Rows are points. The ring and each string are closed loops that go straight from each point to the next, and from the last back to the first. Before rounding, they use only three directions, however many columns there are. Count how often each string passes through the ring. Passing back the other way cancels.
In the rows, zero is written as 128.

Ring, 10 rows:
[[152  76 140]
 [146  98 150]
 [124 113 150]
 [100 113 144]
 [ 76 103 122]
 [ 83  89  78]
 [106  81  50]
 [133  70  41]
 [149  57  72]
 [151  56  97]]
String, 14 rows:
[[133  65 175]
 [104  72 151]
 [118  88 125]
 [129 100 106]
 [100  88 126]
 [115 110  93]
 [107 119  60]
 [ 79  90  47]
 [ 88  65  50]
 [ 96  53  92]
 [115  69 103]
 [162  79  63]
 [187  69  77]
 [172  51 149]]
Times through: 2
String, 23 rows:
[[121 114  39]
 [ 97 113  67]
 [114  94 100]
 [ 92  76 130]
 [ 52  85 167]
 [ 75 120 153]
 [116 144 118]
 [ 78 127 154]
 [104 141 118]
 [ 67 118 138]
 [ 42  79 153]
 [ 66  68 137]
 [104  80 110]
 [ 61  64 104]
 [ 75  68  48]
 [ 80  55  91]
 [110  75 106]
 [139  87  46]
 [109  71 100]
 [ 90  56 104]
 [ 86  54  78]
 [ 88  64 106]
 [128  96  71]]
Times through: 0

Ring:
[[110 154 176  88 203 209 182 156]
 [ 78 159 173  93 190 199 188 184]
 [ 71 158 152 119 170 169 181 197]
 [ 93 156 120 159 152 132 163 191]
 [145 133  85 191 140  93 133 151]
 [188  91  77 180 144  79 111  99]
 [203  72  87 159 155  89 108  75]
 [197  81 118 125 178 131 123  72]
 [157 126 157  99 200 187 157 111]]
String, 25 rows:
[[ 36 180 194  78 194 222 210 220]
 [ 53 210 190  98 200 232 212 223]
 [102 173 155 124 185 186 179 179]
 [ 54 198 187  97 196 224 207 217]
 [ 46 154 182  79 185 199 197 203]
 [ 79 121 154  97 171 161 172 171]
 [124 133 132 132 170 148 156 150]
 [ 80 113 137 114 156 136 163 173]
 [ 80 120 124 134 147 121 159 181]
 [126 116 122 136 160 129 148 144]
 [129 113 115 143 156 120 144 143]
 [133  91 107 142 148 103 135 131]
 [140 132 120 147 166 137 148 141]
 [159 174  85 214 149 110 139 161]
 [175 145  51 241 124  60 115 146]
 [160  84  67 188 125  56 111 121]
 [143 118 111 151 158 120 140 136]
 [143 164 100 189 155 123 146 162]
 [126 200  76 237 133  99 148 203]
 [ 96 155  92 193 131  96 151 198]
 [ 78 210 114 194 148 139 176 231]
 [108 189 131 163 169 162 171 192]
 [106 138 136 129 167 150 163 166]
 [102 136 142 120 171 156 165 165]
 [ 93 181 154 129 182 185 182 190]]
Times through: 2
String, 23 rows:
[[ 96  99 142 100 164 142 158 151]
 [123 133 131 134 168 146 156 152]
 [ 94 111 126 128 152 124 155 165]
 [ 79 167 103 184 135 110 162 213]
 [113 103 101 155 138  94 139 156]
 [129 102 105 149 147 103 137 141]
 [132 103  85 175 132  79 129 147]
 [138 175  63 240 124  76 135 186]
 [135 174  93 203 147 114 147 177]
 [131 184 107 191 158 135 156 180]
 [129 126 121 143 162 132 149 147]
 [116 105 123 129 156 124 148 146]
 [ 90 104 131 117 154 128 156 162]
 [ 38 141 158 101 162 162 187 212]
 [ 28 190 183  96 184 209 210 235]
 [ 83 205 167 125 192 209 195 205]
 [128 136 136 129 175 155 158 147]
 [106 114 155  93 180 167 165 146]
 [ 71 140 194  58 201 217 194 173]
 [ 71 187 196  80 209 237 205 195]
 [ 86 206 178 113 202 224 199 200]
 [120 151 142 130 178 166 165 159]
 [ 92 109 152  94 172 157 165 156]]
Times through: 3

Ring (8 x 14):
[[196 150  70  96 145 167 151  80  95 123 149  78 166 126]
 [169 127  73  69 189 159 133 103 147 107 153  62 133 117]
 [141 109 103  50 183 132 112 143 167 128 150  74 105  97]
 [117  94 146  42 155  88  79 198 170 173 147 105  83  76]
 [118  97 160  57 134  66  62 219 153 200 147 128  89  74]
 [146 120 152  88 101  72  74 197 105 213 146 143 123  86]
 [176 143 127 102  83 109 114 145  72 194 142 130 154 101]
 [194 154  94 103 104 147 144  99  72 157 143 103 168 116]]
String, 26 rows:
[[104  91 176  30 117  75  81 216 162 198 138 119  72  59]
 [ 93  77 158  17 172  80  70 218 204 168 146  97  56  64]
 [141 105 101  63 201 113  85 162 173 135 158  84 107 103]
 [151 117 106  67 166 123 106 147 146 144 151  89 118 101]
 [157 120  98  71 170 130 111 137 143 137 152  85 124 106]
 [155 124 112  59 136 139 132 128 130 145 142  86 122  96]
 [171 130  72  63 180 171 149  89 142 101 149  56 134 115]
 [186 135  37  79 223 186 146  69 151  73 159  40 148 135]
 [182 131  48  86 219 165 126  91 149  91 162  56 146 133]
 [163 126  96  76 161 134 117 129 132 139 151  87 132 108]
 [157 124 107  61 144 140 130 127 133 141 144  83 123  99]
 [145 115 104  38 161 154 142 119 158 120 142  63 106  93]
 [136  99  84  42 232 140 104 140 201 100 158  53  95 104]
 [107  85 133  17 187 111  95 181 203 139 146  75  67  75]
 [ 99  84 164  18 146  86  84 209 186 176 140 101  62  61]
 [100  80 159  39 171  61  49 234 191 185 151 115  67  70]
 [127  97 134  71 176  70  51 211 165 179 158 118  98  90]
 [147 116 127  75 140  99  91 171 131 174 149 112 118  94]
 [126 108 171  61  94  69  78 210 124 215 140 138 100  70]
 [124 104 173  78 107  43  46 237 125 231 148 155 102  74]
 [138 109 147  93 136  55  45 219 128 210 155 144 116  90]
 [149 114 124  95 158  75  58 194 132 186 159 127 124 102]
 [149 120 130  75 127 101  95 168 123 178 147 115 121  93]
 [120 104 182  59  87  58  70 224 125 226 139 146  94  65]
 [107  95 193  46  88  52  66 237 138 230 137 146  80  56]
 [134 112 150  57 112  95  98 180 130 187 140 117 105  78]]
Times through: 4

Ring, 8 rows:
[[ 93 145 133  99 192 135 167 117 126 104 114 136 101 105]
 [147 107 144 108 165 139 139 109 124 118 138 111 123 103]
 [182  79 149 119 135 127 115 110 120 138 142 102 130 114]
 [193  69 149 128 114 115  97 114 118 148 135 105 133 126]
 [173  98 131 145  90 117  63 123 126 130 106 128 151 145]
 [141 133 117 149  93 129  57 127 133 104  87 147 160 147]
 [ 88 166 114 127 145 134 109 128 134  89  80 160 131 133]
 [ 77 161 124 107 181 132 153 124 129  97  94 152 105 117]]
String, 33 rows:
[[116 136 130 116 158 134 129 119 128 106 109 136 122 118]
 [105 129 138 101 184 122 166 119 122 120 114 133  94 111]
 [ 89 130 146  82 220 120 209 116 118 125 123 129  68  98]
 [122 118 141 105 173 122 154 117 121 125 119 127 101 113]
 [131 130 130 120 148 143 115 115 130 102 117 129 137 115]
 [133 127 134 112 163 151 128 110 130  99 130 120 136 103]
 [148 112 143 104 175 157 141 102 128 104 150 103 134  89]
 [162  89 154 100 175 137 154 104 120 129 154  97 115  94]
 [160  82 155 103 167 117 155 110 116 145 142 105 101 107]
 [146 107 140 117 146 124 124 117 123 127 121 122 120 120]
 [165 103 138 126 129 137  98 112 127 117 129 115 145 118]
 [190  84 143 130 116 138  86 109 125 125 140 103 154 117]
 [162 102 138 127 126 130 100 115 125 123 123 119 139 123]
 [160  90 145 119 137 113 122 117 119 141 124 117 116 125]
 [191  58 156 121 123  98 117 116 112 166 133 105 111 129]
 [210  47 156 131 101  95  95 117 112 172 133 102 123 137]
 [212  65 142 148  74 112  52 118 121 148 123 109 157 144]
 [206  62 145 146  77  99  64 122 117 160 117 114 141 150]
 [192  69 143 143  84  93  73 125 117 160 109 121 132 152]
 [161  98 136 135 108 109  89 124 122 137 105 130 131 142]
 [167 110 122 157  70 117  39 129 129 122  89 141 163 157]
 [156 137 107 170  53 135   7 131 139  94  76 153 192 162]
 [137 143 109 159  76 130  36 132 136  97  74 157 172 157]
 [123 145 114 146 101 125  67 131 133 102  77 157 150 150]
 [122 128 128 126 135 117 112 126 125 119  95 143 121 135]
 [121 144 119 134 125 137  88 124 133  97  94 146 147 133]
 [103 169 107 141 120 148  74 126 139  76  81 159 161 136]
 [ 63 198  99 136 138 145  92 133 141  65  62 178 146 139]
 [ 58 182 112 117 168 129 137 132 132  88  71 171 110 131]
 [ 73 159 124 108 179 120 157 128 126 106  86 157  95 125]
 [109 140 128 117 157 129 129 122 128 107 102 142 119 122]
 [116 141 125 122 147 138 114 120 130 100 104 139 133 122]
 [109 150 123 121 152 144 115 119 133  91 104 141 136 118]]
Times through: 2
String (27 x 14):
[[153  95 146 113 150 118 134 115 119 137 128 116 112 118]
 [166  79 156 102 167 121 154 108 116 144 148 100 104 103]
 [160  94 150 103 171 141 147 104 122 123 152  99 121  94]
 [148 113 141 108 166 152 133 105 128 106 144 108 135  96]
 [143 104 149  96 187 142 163 105 122 119 149 104 111  91]
 [141 100 150  98 181 127 165 110 119 132 139 110 100 101]
 [138 113 138 116 150 126 128 117 123 123 119 125 119 119]
 [145 111 138 118 147 131 121 115 125 119 123 121 127 117]
 [154 111 135 124 135 139 104 113 128 113 125 119 142 117]
 [194  78 147 125 123 139  95 106 124 128 148  97 150 112]
 [212  43 162 119 124 107 116 109 112 168 152  89 119 119]
 [205  47 159 123 116  98 111 115 111 172 140  98 115 129]
 [220  48 151 141  82 100  70 118 115 166 130 103 140 142]
 [179 101 129 149  84 129  51 120 129 119 110 125 166 141]
 [144 116 132 128 127 126 100 120 126 118 109 131 135 129]
 [148 108 134 132 118 112  98 124 123 131 103 134 128 139]
 [153 119 120 154  78 113  50 131 129 121  82 148 154 159]
 [139 115 131 132 120 111  99 126 124 129  97 140 125 141]
 [138 125 126 134 119 128  88 123 129 111 101 138 142 135]
 [144 136 116 150  92 140  50 124 136  95  92 143 171 142]
 [144 128 123 140 110 136  73 121 132 103 102 137 156 134]
 [154 104 134 134 113 112  92 124 123 133 104 132 131 140]
 [184  79 140 142  89 101  73 124 119 151 109 123 136 149]
 [218  53 147 148  71 100  57 120 117 162 123 108 147 149]
 [203  71 143 140  91 120  68 115 122 141 129 107 153 134]
 [223  35 163 124 112 102 106 110 111 174 151  88 122 125]
 [181  69 155 114 141 112 130 112 115 154 141 102 112 117]]
Times through: 0
